Rows are points. Each table stands for the endless flat space through its points: a line for two points, a plane for three, and so on. The two share one point or none. Which?

First, 2 rows:
-11  11  -1
-17  3  5
Second, 2 rows:
-24  7  0
1  7  5
They share: -14  7  2

First, 2 rows:
-9  -5  -8  27  23  -15
-25  15  -12  7  3  -3
Second:
-29  -2  -23  0  6  -12
-9  28  7  30  11  3
They share: -21  10  -11  12  8  -6

First (2 x 9):
-10  -3  -16  2  -8  1  -17  4  -8
-5  -5  -18  2  -4  -1  -17  4  -3
Second, 3 rows:
0  0  -16  23  8  -4  -31  -13  4
4  3  -17  1  -4  -2  -20  1  4
-22  -27  -35  -3  4  -22  -18  -13  -10
They share: no point

First (2 x 12):
14  -11  5  -12  19  -12  -16  -25  -4  13  14  0
22  -5  3  -14  23  -12  -22  -37  -10  19  16  2
Second (4 x 12):
27  -14  22  -16  8  -13  -30  -38  9  2  30  28
21  -4  28  -17  7  -20  -29  -38  13  -5  33  25
11  5  22  -8  14  -26  -20  -27  3  -3  34  8
5  -21  -5  -25  19  6  -11  4  -6  17  -14  -15
They share: no point

First (4 x 18):
7  6  14  -6  -3  2  -2  5  2  17  6  23  12  -8  1  -3  7  20
-18  11  21  -2  -25  7  -4  -4  -3  24  -17  40  18  -21  -8  14  -23  4
14  25  -8  -2  6  -9  19  3  21  -4  -14  9  -4  16  13  -17  15  19
-2  9  16  -5  -11  2  -3  1  0  17  -4  28  12  -10  -3  2  -3  14
Second:
-1  28  11  -14  0  -9  -2  -5  3  4  -4  18  -2  -1  -12  -2  3  17
22  13  11  16  -11  -12  -17  3  -1  -7  -20  29  -9  23  16  -2  28  14
7  8  -6  -25  -9  4  12  -17  -8  -5  -14  10  0  14  -20  -19  -9  -4
1  -4  18  -4  -15  -8  -6  7  -2  7  -8  19  6  8  1  -13  9  20
They share: 3  14  12  -8  -7  -8  -4  -1  0  3  -8  19  0  6  -5  -7  7  16

First:
-4  -20  -11  -14  3  7  -13  -1  -4  20  -15  2  23  15  -16  -15  -9  -15  -23  13  9  21  8  -4
-14  -2  -55  -22  -11  17  -33  -11  -22  2  -31  20  -11  -15  -16  5  -27  -25  -29  -11  -7  1  -16  20
-15  -17  -8  3  -14  25  -38  -23  -17  -1  -39  7  17  2  -6  -4  -18  -40  -5  -4  6  13  12  -6
-16  -20  10  16  -12  28  -37  -31  -13  -7  -45  2  29  6  -7  0  -18  -45  4  -5  6  15  26  -13
Second:
-1  -8  2  -23  13  25  -17  0  8  10  -7  -19  32  23  -10  1  7  -2  -45  37  27  28  19  18
28  2  -12  -17  8  36  -16  22  -30  29  -33  -20  47  20  -15  14  -22  -26  -25  61  13  8  10  16
-1  -27  -28  -36  -31  22  -18  -3  15  21  -27  21  28  17  -20  6  -1  -10  -19  1  17  11  26  -9
-1  -32  -31  -40  -42  15  -27  3  15  21  -32  29  34  13  -17  9  -6  -17  -18  -5  12  12  26  -20
-37  -26  5  -2  10  -29  -47  -9  -1  -11  -4  5  14  -7  5  -29  -14  -29  -42  -17  -6  46  -8  -18
They share: -7  -17  -16  -12  -1  11  -19  -6  -8  14  -21  5  18  9  -15  -10  -13  -20  -21  7  6  17  6  -1

First, 5 rows:
14  -14  11  8  49  33  36  20  -16  16  35  11  11  -13  -3  -11  -7  15  2  25  1  -28  -41  0
-27  -33  -6  -10  -3  -13  2  18  -21  -8  5  7  11  26  -8  -19  20  -10  3  21  28  -19  4  -17
-23  -5  1  1  11  2  13  6  -24  9  23  13  27  1  3  3  6  1  -10  24  11  -16  1  -20
10  -31  4  -4  35  20  25  29  -16  10  25  5  -3  4  -9  -27  3  2  7  16  8  -24  -34  -1
5  -8  6  0  35  23  26  18  -21  24  37  9  10  -11  1  -9  -4  4  -7  14  -5  -16  -25  -9
Second (2 x 24):
-16  -21  3  -2  23  5  10  8  -16  11  22  -2  10  11  -2  -12  9  -4  -6  17  9  -17  -12  -16
-4  -12  -6  -5  11  -7  16  26  -28  -4  22  16  1  -1  1  -21  3  -16  -3  8  12  -26  -15  -4
They share: no point

First (5 x 24):
21  26  -4  20  37  -10  7  0  35  7  11  -4  -22  -6  10  7  36  6  -27  13  -17  3  15  -8
-34  13  15  5  12  7  -7  -60  19  17  25  -19  -20  -31  -4  19  25  -41  12  -8  31  -23  -19  -15
2  18  -1  14  22  4  -5  -22  33  9  12  -7  -27  -22  0  3  28  -9  -14  7  7  -6  -5  -6
-7  20  9  23  33  8  4  0  31  -10  17  -17  -12  -1  40  -4  11  8  -18  38  2  -10  -9  15
-58  16  34  11  18  -14  -2  -22  -3  10  14  -18  11  -3  42  30  13  -19  17  22  20  -25  -21  19
Second:
10  3  7  36  25  13  9  10  34  16  6  9  -24  -13  24  3  18  -2  6  10  6  0  -26  26
-50  26  13  -22  1  -31  -31  -31  5  5  -1  -20  10  -9  3  -1  3  5  -34  31  25  -28  -7  5
-35  6  -14  9  6  -30  -18  -52  42  -8  -22  31  -43  -13  27  45  -25  -5  -42  25  -8  12  2  34
-22  8  13  14  17  -3  -7  -1  19  15  1  -6  -30  -1  13  -17  29  27  -14  1  19  8  -1  7
-3  -2  14  28  21  16  3  1  31  17  15  6  -29  1  18  -3  19  11  -17  -1  8  9  -5  12
-12  13  12  19  24  5  -10  11  15  15  3  -17  -16  -5  7  -31  43  22  2  -2  27  -2  -16  8
They share: no point

First, 5 rows:
2  -18  20  -6  8  -16  -5  -19  -9  -27  11  33  9  29  -33  15  -4  -19  -2  -10  -5  -5  7  -6
32  6  -8  8  -5  3  18  0  -12  -35  -6  8  12  14  -26  -12  25  -19  -1  -1  -20  14  15  -24
24  -25  -1  -4  17  5  18  2  -2  -41  -10  40  10  20  -53  -7  21  -18  -11  8  -5  18  26  -4
-1  29  27  -11  -12  10  3  -30  -6  29  29  -12  7  2  11  1  19  -11  -28  -21  -4  -15  17  -20
13  36  13  5  -25  -7  -1  -25  -17  6  21  -22  5  7  15  5  12  -17  -2  -23  -17  -18  -3  -32
Second, 4 rows:
26  39  0  5  -10  -9  4  7  -24  -2  22  16  -12  3  4  -6  13  -15  -10  -9  0  -21  27  -28
4  24  21  -3  -7  13  17  12  -27  -9  10  31  6  20  -9  -33  25  -16  12  18  -16  -7  15  -6
3  9  24  -5  -4  14  18  -7  -12  -13  7  19  15  22  -19  -24  28  -14  4  9  -20  1  12  -5
-19  -5  2  -23  -12  12  -10  -25  -2  -17  25  15  41  24  -31  -14  34  -10  16  -1  -20  9  0  -13
They share: no point

First (3 x 24):
0  7  14  14  9  -17  -2  -30  -5  -27  -11  -26  25  -1  18  5  35  -6  7  10  -26  -18  -3  20
-15  13  25  19  -4  -3  -19  -25  -10  -24  -16  -17  20  3  23  11  30  -18  21  12  -32  -20  -17  16
-12  13  24  18  -3  -9  -16  -30  -11  -27  -13  -20  23  5  22  9  35  -16  15  10  -34  -20  -13  20
Second (2 x 24):
-8  4  5  11  12  -4  1  -15  -5  -27  -21  -26  21  -15  15  16  27  -4  20  20  -17  -12  -11  5
-6  -2  9  19  20  -2  -11  -15  -3  -17  -11  -20  17  -5  15  8  17  -10  26  8  -9  -22  -15  11
They share: no point

First, 2 rows:
-14  28  -13  12  20  25  29  6  12  -7  -3  11  -9  -16  7  -23  -10  -9  17  -6  17  -6  5  5
-9  25  -15  7  16  22  26  10  14  -11  -6  5  -5  -14  7  -18  -12  -11  15  -3  13  -9  4  7
Second, 4 rows:
-7  29  -14  -11  -2  11  16  2  37  -21  -3  12  -9  3  5  -8  -26  -16  17  13  20  -10  -6  21
-14  25  -28  -9  -16  -5  20  -18  24  -28  -6  20  9  23  -2  -2  -43  -12  5  21  35  -6  -7  14
-6  31  -18  -11  -6  3  20  -8  34  -24  0  18  -1  13  2  -8  -31  -18  11  17  25  -10  -7  18
33  32  -15  0  27  9  40  19  12  -19  6  -7  22  -8  7  -23  4  -37  -4  -1  -15  -30  6  -1
They share: 1  19  -19  -3  8  16  20  18  18  -19  -12  -7  3  -10  7  -8  -16  -15  11  3  5  -15  2  11

First, 4 rows:
-1  21  -3  11  -2  -3  -6  1  23  10  22  -13  15  -12  10  -5  -2  -17  -6  -20  -20  -9  -17  17
-22  13  24  11  19  1  -14  -6  7  23  5  -7  9  -10  30  -14  1  20  7  18  -4  -7  -21  0
-36  8  35  24  26  -13  -18  -20  0  27  9  -4  2  4  35  -15  7  29  2  32  -6  -7  -31  -2
-16  21  12  5  1  -3  -12  -2  23  1  13  -13  3  -12  28  -8  7  -2  3  -2  -2  -15  -17  8
Second (5 x 24):
-25  33  24  29  -1  4  -3  13  45  29  2  -23  -1  0  41  -10  -5  -12  -2  -16  -14  -26  9  28
-30  2  21  31  21  9  -20  32  38  54  5  -34  -22  -16  20  -36  13  -2  -27  19  -4  -37  1  20
-23  27  -3  29  -2  -28  -8  -12  5  12  7  -16  10  17  17  -13  17  5  -14  -9  3  -10  -23  23
-8  20  18  9  17  -14  -3  3  9  21  21  -11  0  -2  -15  -12  24  -15  3  -11  -45  -10  -24  7
-15  30  37  16  10  12  1  21  47  33  11  -19  -6  -11  21  -8  -1  -25  10  -19  -45  -25  8  18
They share: -10  18  6  15  4  -7  -9  -5  18  13  20  -11  11  -7  16  -7  1  -7  -5  -8  -17  -9  -21  13

First (5 x 24):
12  -21  17  -25  0  17  17  -4  10  8  -9  1  7  24  17  5  30  6  -13  -25  32  17  -4  17
50  -7  5  -15  -4  -11  -3  6  8  6  -13  -11  9  14  7  25  26  6  -3  -13  12  23  12  27
9  -5  7  -2  -11  7  19  27  -3  16  -14  1  6  7  -2  2  16  9  -14  -19  16  11  10  15
8  -6  11  -11  -7  3  19  18  -2  17  -16  -5  13  14  3  6  18  13  -7  -17  22  10  4  20
-31  -5  24  -17  -2  14  34  14  0  13  -20  1  25  25  11  -5  16  27  -5  -13  34  -1  -17  17
Second, 3 rows:
-1  -19  -1  -11  -8  2  16  11  -9  -2  -22  7  0  7  -1  1  12  1  -21  -24  25  7  -7  0
20  15  39  -8  3  23  16  23  35  21  -8  -3  34  23  15  5  32  34  9  -3  12  24  13  46
16  8  30  -8  0  18  16  21  25  16  -10  -1  26  20  12  5  28  27  2  -7  14  20  9  36
They share: 8  -6  12  -8  -6  8  16  17  5  6  -14  3  10  14  6  5  20  13  -12  -15  18  12  1  16

First:
1  -7  -14  -20  -13  10  6  4  -13  -2  -10  7  -8  -1  -10  -10  12  -16  -8  -13  18  -17  -7  15
5  -7  -21  -30  -15  0  13  12  -8  -9  -2  12  -3  7  -5  -11  6  -14  -5  -16  21  -28  -16  19
19  -1  -29  -2  -13  22  15  10  -10  7  -4  -8  1  -13  -7  -1  6  -10  -23  -10  33  -8  -10  21
Second:
0  12  -18  -30  -35  15  -9  -1  -31  10  -1  30  -21  23  -29  -27  9  6  2  3  22  -5  9  -15
-24  7  -23  -7  -9  26  5  -29  -17  -10  -22  -2  -31  -2  -6  -26  38  6  -17  -20  11  13  -6  -14
18  -4  -7  -26  -29  -1  -4  14  -23  20  -8  24  -6  12  -24  -12  1  -14  2  8  19  -23  5  8
18  -31  -4  -23  -17  -10  14  26  -11  2  -29  0  0  -9  -9  9  -2  -44  -1  -13  10  -35  -10  41
They share: no point

First (3 x 24):
-25  0  14  -6  -34  -19  5  -9  19  8  -4  -32  -34  -25  2  -13  13  -35  17  28  3  16  13  -5
-15  5  29  -1  -4  1  25  -24  4  13  11  8  -9  -10  -3  -8  -42  5  27  3  13  16  -12  30
-7  11  23  5  -12  -3  15  -26  4  3  17  4  -11  -16  -7  -18  -30  1  19  5  13  26  -2  26
Second (2 x 24):
1  7  18  -7  -20  -6  23  -24  0  -6  16  -12  -13  -25  -10  -15  -15  -15  19  11  11  28  7  14
-5  4  17  -5  -19  -9  19  -22  5  -1  10  -13  -16  -24  -9  -16  -14  -14  21  13  9  22  3  16
They share: no point
